Rows are points. Each copy is the shape, with its points in the same order, turned, moved and blurred by noise. Some copies are also mirrored. Which?

Shape (7 x 3):
[[-10  30   1]
 [ 41  14  14]
 [-40   8 -41]
 [-29  -2  43]
 [-14  -6 -32]
 [ 14 -39  11]
 [ 25  26  36]]
Copy 1 (7 x 3):
[[ -5 -26 -22]
 [ 37 -40  12]
 [-25  24 -27]
 [-39 -44  18]
 [ -8  18  -7]
 [  2 -12  49]
 [ 17 -62   6]]
Copy 1 is: mirrored
Copy 2 (7 x 3):
[[ 18  28   6]
 [ 21 -10 -38]
 [-28  33  28]
 [ 43 -13  29]
 [-25   5  14]
 [ -2 -44  -4]
 [ 51   0 -26]]
Copy 2 is: only turned

Shape (9 x 4):
[[-26 -38 -17 -21]
 [ 16  29  -5  52]
 [-45  11 -25 -16]
 [  7  -7 -11  20]
 [-56 -40  -4  -3]
 [ 28  26  35  23]
 [-18 -25  40   5]
 [ 16 -25  15  34]
 [ 17 -14  -8  30]]
Copy 1, 9 rows:
[[-15  31 -19 -20]
 [-17 -36  24  60]
 [-14  33  31 -10]
 [-14 -15  -8  19]
 [ -9  57 -14   5]
 [ 29 -42  18  41]
 [ 36  15 -23  21]
 [  0 -15 -25  40]
 [-17 -22 -16  28]]
Copy 1 is: mirrored
Copy 2 (9 x 4):
[[-33  -3 -38  -3]
 [ -8   6  67  34]
 [-35  41 -23  26]
 [-16  -8  25  13]
 [-60  11 -24 -16]
 [ 27  19  53  -4]
 [-22   7  10 -39]
 [-11 -19  38  -9]
 [-12 -24  24  13]]
Copy 2 is: only turned
Copy 3:
[[  7 -14 -49   6]
 [ 27  65  14 -21]
 [-28  16 -35  17]
 [ 29  25 -17 -15]
 [ 17 -13 -44  43]
 [ 21  25  42 -32]
 [ 28 -24   7  15]
 [ 53  12   2 -18]
 [ 45  24 -15 -24]]
Copy 3 is: only turned
Copy 4:
[[  1 -35 -20 -37]
 [ -8   8  56  27]
 [-29   8  -2 -44]
 [  5 -16  25   2]
 [-30 -49 -15 -36]
 [-14   8  14  55]
 [-28 -42 -20  23]
 [  2 -34  19  27]
 [ 10 -23  27  12]]
Copy 4 is: mirrored

Shape:
[[ 13  33  58  22 -15 -40  17  17]
 [ 28 -57 -33  14  -9  14  -8   9]
 [-54   5  13 -17 -23  -9  -9 -12]
 [ -8 -43 -55  29  -1  43 -21 -38]
 [ 23 -44 -28  18  16 -24 -20 -38]
 [-57 -11   0 -20 -12 -10  14  24]
 [ 14  28  38   1  21  -8  14  33]
 [-10  10  51   9  47 -23 -11  21]
 [-11  32 -14 -24 -13 -10  12  -9]
 [-52 -21   8 -27  -4  21  41 -14]
 [ 30 -11  44 -12   3  -4 -17  15]]
Copy 1:
[[  8 -27  10   3 -56 -29 -63  30]
 [ 18 -13 -33  18  63  12 -22   5]
 [-17 -27   0 -24  -2 -58  13  -6]
 [-17  -6 -10  39  77  -9   4 -47]
 [ 15 -59  12  29  56   8 -28 -17]
 [-31 -20 -11 -43  13 -38  -2  22]
 [ 11   2  21 -20 -26  -5 -52  22]
 [ 10 -15  50 -37  -2 -33 -66  15]
 [-13 -25  -1 -16 -24   2   8 -11]
 [-42  -3  15 -11  21 -35  28  32]
 [ 50 -12  11  -4   4 -20 -35  20]]
Copy 1 is: mirrored
Copy 2 (11 x 8):
[[  0   3 -41  47 -11  13  32 -51]
 [ 38   1  45  16  -5 -23   4  40]
 [-16 -24 -15 -22  -5 -18 -37 -27]
 [ 26  22  80 -19   2 -11 -55  21]
 [ 14  22  66  10  25 -39   4 -13]
 [-30 -30 -24 -16  -2 -10 -16   4]
 [  2 -20 -19  10  11  39  37 -23]
 [-18 -32   5  26  32  27  27 -41]
 [  0  15 -13 -41   0  -3   7 -21]
 [-31 -41  12 -36 -41  -8  -7  -6]
 [ 36 -35  -2  25  12  -4  30 -19]]
Copy 2 is: mirrored
Copy 3:
[[-20  28  50  -6  -7  15   1  51]
 [  3  22 -53   1 -24 -49  -3 -25]
 [-11 -10   1 -36 -31  43  14 -18]
 [ -4  15 -70 -16  18 -17 -15 -71]
 [-36  -9 -34 -26   4 -53 -14 -25]
 [-10 -12   1  -5 -50  36  33 -21]
 [  4 -10  26  20  -6  11  -4  34]
 [-36 -34   6  13 -15  30 -23  36]
 [ 20 -11  28 -25  -7  14  14 -29]
 [  2 -21 -26 -10 -12  32  66 -24]
 [  1 -10 -13 -16 -14 -14 -11  52]]
Copy 3 is: mirrored

Shape:
[[-12 -31  26  37  21  19 -35  -2 -36 -15 -29]
 [ 35 -22 -32 -15  33  41  42 -37 -18 -14 -25]
 [ 20   1  -4 -14  18   1   0  -3   9 -24  40]
 [ 10  -4  41   1 -26  -9  -7  31  39  24  10]
 [ 38  10  -3 -13  -3  17 -44  33 -32 -28 -10]
 [  3   2  44 -10  22 -18 -44  31  20  46 -21]
 [-34 -42  35  36  16 -35  13  38  39  -6  17]
 [ 45 -10 -18 -49 -20 -35   3   6 -18 -26 -26]
 [-27  -5   5  36 -16 -43 -27   3  40  37  44]
 [ -1  20  18  -9 -41  -1  35 -31  -6 -20  22]
 [ 28   9  27 -43  44 -25  16   9   1 -17  35]
 [ 32 -69  20 -19   2  19  17 -42  10 -10 -15]
 [ 35  22  31  41  20 -45 -44  22  16  21  16]
 [-22   5  19  15  33  15 -35 -32   4   1  18]
 [ 13 -52  -2   9  28  27   8 -30 -44  24  12]]
Copy 1, 15 rows:
[[-17   7 -40 -22 -49  -1  26  26  21  -7 -21]
 [ 14 -10 -65  -5 -40  60 -28 -51   1 -23   9]
 [  3  19  20  16 -11  43 -29  -7  28 -15  11]
 [ 38 -13  35  -8   2 -16   4  29  12  -9  37]
 [-17  -5 -19  -1  -7  56 -20  63   0 -11  -2]
 [ 20   9 -12 -31  21   2  26  51  38  10  53]
 [ 12  27  32  34 -28 -40  37  -2  18   4  36]
 [ -4 -29 -24  33  34  49  -7   7 -13 -50  17]
 [ 38  54  43  -2  22 -47  -7  10  14  -7   9]
 [ 14 -28  42  -8   5  27  -9 -36  -8 -16 -25]
 [-16  -2  23  18  13  53  -7 -21  52  -5  41]
 [ 20 -17 -31 -12 -42  18   7 -38  31 -76  21]
 [ 26   7   5  14  27 -15  -9  50  62  22  -2]
 [ 18  40  -2 -39 -19  19   8   0  44   4 -18]
 [-24   8 -46 -33 -35  -8 -35 -38  30 -25   2]]
Copy 1 is: only turned
Copy 2 (15 x 11):
[[-35   0  -4 -22  39   3 -59  -4  19  22 -40]
 [-35 -79  31  -9  -3 -11  -2  52  21  14 -16]
 [-24 -10  20 -24  -4  -6  10   4  -3 -22  27]
 [-31  38 -36  14  -7  17  21  -5   5  22  17]
 [-28   9  25 -16 -11  46 -20   6 -16 -20 -38]
 [ -7  56 -24 -21 -16  33 -11   6  38  42   5]
 [-45  42 -57 -13  23 -44   4 -11  41  -9  13]
 [-11  15  28  10 -25  -2  11  69 -18 -19 -29]
 [ 29  30 -60 -11   9 -24   5 -32  -4   9  34]
 [-28  -8  27  19   6 -38  28  -3 -40  26   8]
 [-37  21  39 -49 -12  -8  29  27  12  -7  33]
 [-48 -31   0  21  23 -12 -27  68  10  21  24]
 [ 19  48 -21 -39  37  36  22 -11  14   4   4]
 [ -2  -9  17 -26  18  -6 -36 -29  17  26  22]
 [-34 -51 -17 -46  14 -13 -35  37  -9  34  -1]]
Copy 2 is: only turned
